Each row of a before or after table is a point. One or more steps were done to the points. Then noise was added and the rows were shuffled. The steps act on columns, c1 being the first. Name the steps. A step turns or swaps two columns, mirrors them in a line or flattens them onto one, adds a multiple of one to another, or multiplies or shifts one. Angles are multiples of 10 degrees, from the lower column toward the higher: turns from -170 to 170, lines from 10 to 170 but not 90. Use the fewest steps. Two steps may share a column if one is a turn and the other turns, adds or multiplies; they go together, in the order done. Otherwise the lowest column goes first.

Before, 10 rows:
[[ 0.70  0.43]
 [ 0.27  0.40]
 [ 0.45  0.16]
 [-0.20  0.12]
 [ 0.62  0.58]
 [ 0.43  0.61]
 [-0.34 -0.69]
 [-0.29 -0.34]
 [-0.11  0.36]
 [-0.03 -0.41]]
After, 10 rows:
[[-0.64 -0.33]
 [ 0.70  0.48]
 [-0.02  0.12]
 [-1.10 -0.65]
 [-0.50 -0.43]
 [ 0.22  0.37]
 [ 0.63  0.16]
 [ 1.20  0.56]
 [ 1.04  0.55]
 [ 1.14  0.48]]
Steps: add 1 times c2 to c1

Before:
[[ 0.48 -0.71  0.35 -0.12]
 [-1.83  0.21  0.22 -0.66]
 [ 0.13 -0.36  0.58 -0.40]
 [-1.03 -0.05  0.41 -0.15]
 [ 0.25  0.27  0.36 -0.03]
 [ 0.24 -0.17  0.34  0.13]
 [ 0.63  0.15  0.49 -0.37]
 [ 0.18 -0.24  0.62  0.05]
 [-0.33  0.21  0.08  0.03]
 [ 0.28  0.18  0.60  0.04]
 [ 0.32  0.31  0.42  0.23]
 [ 0.61  0.34  0.54  0.25]
 [ 0.40  0.11 -0.02 -0.65]
 [ 0.18  0.30  0.55 -0.43]]
After, 14 rows:
[[-0.63  0.04 -0.07  0.17]
 [ 0.12  0.07 -0.33  0.23]
 [-0.22  0.61  0.34 -0.21]
 [-0.63 -0.19 -0.16 -0.20]
 [-0.80 -0.04  0.23  0.41]
 [ 0.18  0.12 -1.09 -0.09]
 [-0.52 -0.24  0.24 -0.68]
 [-0.73  0.39  0.30 -0.06]
 [ 0.73  0.67 -1.68 -0.15]
 [-0.41 -0.19  0.04 -0.06]
 [-0.55  0.52 -0.15  0.04]
 [-0.52 -0.04  0.06  0.39]
 [-0.42  0.15  0.05  0.21]
 [-0.57  0.15 -0.17 -0.54]]
Steps: turn c1 and c3 by 120 degrees; turn c2 and c4 by 60 degrees
